Rows are points. Each copy is the shape, with its points in the same order, stretched, turned, moved and blurred by noise. Say if it was mirrored as well.
(in the rows, 128 means zero)

Shape, 9 rows:
[[136 127  47]
 [129 161  90]
 [133 147 116]
 [131 131 164]
 [123 119 157]
 [ 92 119 141]
 [ 96 162 121]
 [137 116 151]
 [172  66 135]]
Copy 1, 9 rows:
[[ 31 126 129]
 [ 87 152 103]
 [108 136 111]
 [164 142 120]
 [154 134 142]
 [139 162 152]
 [117 174 121]
 [146 115 138]
 [126  65 159]]
Copy 1 is: only turned
Copy 2 (9 x 3):
[[188 103 100]
 [141  87  88]
 [130 111 103]
 [106 138 115]
 [115 145 131]
 [128 124 146]
 [123  84 113]
 [118 147 122]
 [154 200 130]]
Copy 2 is: only turned
Copy 3:
[[118  16 163]
 [164  63 142]
 [155 105 140]
 [145 175 128]
 [129 164 125]
 [117 142  88]
 [161 100  87]
 [128 162 140]
 [ 81 163 202]]
Copy 3 is: only turned
Copy 4:
[[178  51  79]
 [137 106  84]
 [129 118 109]
 [103 152 153]
 [115 145 160]
 [146 170 145]
 [133 179 100]
 [115 133 151]
 [130  64 189]]
Copy 4 is: mirrored

Shape (9 x 4):
[[126 183 114 153]
 [ 81 136 122 107]
 [171 148 106  96]
 [161 158  69 191]
 [116 119 141 178]
 [127 170 182 135]
 [188 145 114 135]
 [119 108 151 164]
 [ 60  83 135 110]]
Copy 1:
[[111 127 117 173]
 [126  97  99  92]
 [182  99 114 153]
 [138 194 113 208]
 [106 172 146 148]
 [102  93 158 146]
 [163 137 138 188]
 [113 164 153 132]
 [127 118 102  59]]
Copy 1 is: mirrored
Copy 2:
[[110 132 129 191]
 [130 133 175 129]
 [108 164 116 116]
 [ 68  97  72 160]
 [143 102 117 148]
 [165 149 138 180]
 [109 145  82 131]
 [148  98 114 136]
 [155 121 189  91]]
Copy 2 is: only turned
Copy 3, 9 rows:
[[114 180 128 140]
 [ 80 136 109 126]
 [124 156 166  91]
 [156 212 106 102]
 [143 149  94 137]
 [120 140 147 172]
 [157 166 156  99]
 [145 129  98 138]
 [ 82  98  80 117]]
Copy 3 is: only turned

Shape:
[[119 141  95 115 112 163]
 [120 138  56 158 108 147]
 [166 106 163 215  96 144]
 [129 131 101 114 146  92]
 [125 111 167 123 136 175]
 [114 108  87 108 114 133]
 [137 132 166 110 128  73]
 [124 110 151 108 114 150]
 [120 121 153 156  64 144]
 [111 139 164 109 115 112]
 [185 123  85 124 143 178]]
Copy 1 (11 x 6):
[[133  98 146 109 102 117]
 [ 89 123 164 130 124 105]
 [120 164 110 220 100  92]
 [137 137 126 117 197 149]
 [165 115  88 125  64 135]
 [116 100 134 136 133 149]
 [177 154 119 159 202 161]
 [161 103 112 144 102 146]
 [143 129 152 206  88 134]
 [176 137 134 148 137 166]
 [123  86 102  86 136  56]]
Copy 1 is: only turned
Copy 2:
[[ 90 106 166 103 147 141]
 [ 58 115 120  79 140 183]
 [ 80 217  83 111  69  69]
 [152 107 102 125 137 184]
 [105 130 149 156  90  51]
 [127  91 131  82 129 149]
 [192 137 105 146 156 123]
 [137 122 145 125 117  80]
 [ 75 164 133  93 154  66]
 [139 130 125 150 170  89]
 [137 133 169 121  51 171]]
Copy 2 is: only turned
Copy 3:
[[116 126  76  96 161 132]
 [ 81 138  75  91 131 134]
 [113 184 201 168 115  88]
 [125 117 105  86  82 128]
 [148 101 137 143 162 106]
 [110 117  93  88 119 174]
 [170 151 152 129  72 119]
 [147 126 128 126 143 138]
 [139 185 143 169 137 146]
 [168 141 126 149 111 124]
 [ 91 115 109  42 167  96]]
Copy 3 is: mirrored

Shape:
[[128 154  95 169 119 140]
 [ 97 137 190 132  91 126]
 [126 173 101 109 136 135]
 [156 103 136 186 165 118]
 [152 131 132 112  66  97]
 [120 137 115 170  80 101]
 [152 116 123 151  90 139]
 [ 77 125  95 151  99 108]
 [135 121  66 105 158 144]]
Copy 1, 9 rows:
[[128 135 145 149 194 142]
 [130  92  40  87 125 172]
 [ 88 124 105 158 143 110]
 [163 148 201 152 107 162]
 [ 95  58 122  83 139 144]
 [111 119 132  97 186 173]
 [150  79 149 104 173 133]
 [104 151 106  69 171 138]
 [117 137 164 129 125  58]]
Copy 1 is: only turned
Copy 2, 9 rows:
[[162  93  82 148 154 115]
 [146 206 126  89 131  85]
 [124  91  71 103 128 115]
 [119 108 144 176 132 109]
 [191 156 147  98 137 137]
 [203 133 127 129 172 104]
 [165 146 124 140 150 142]
 [157 102 128 116 198 108]
 [ 97  50 106 122 152 157]]
Copy 2 is: mirrored
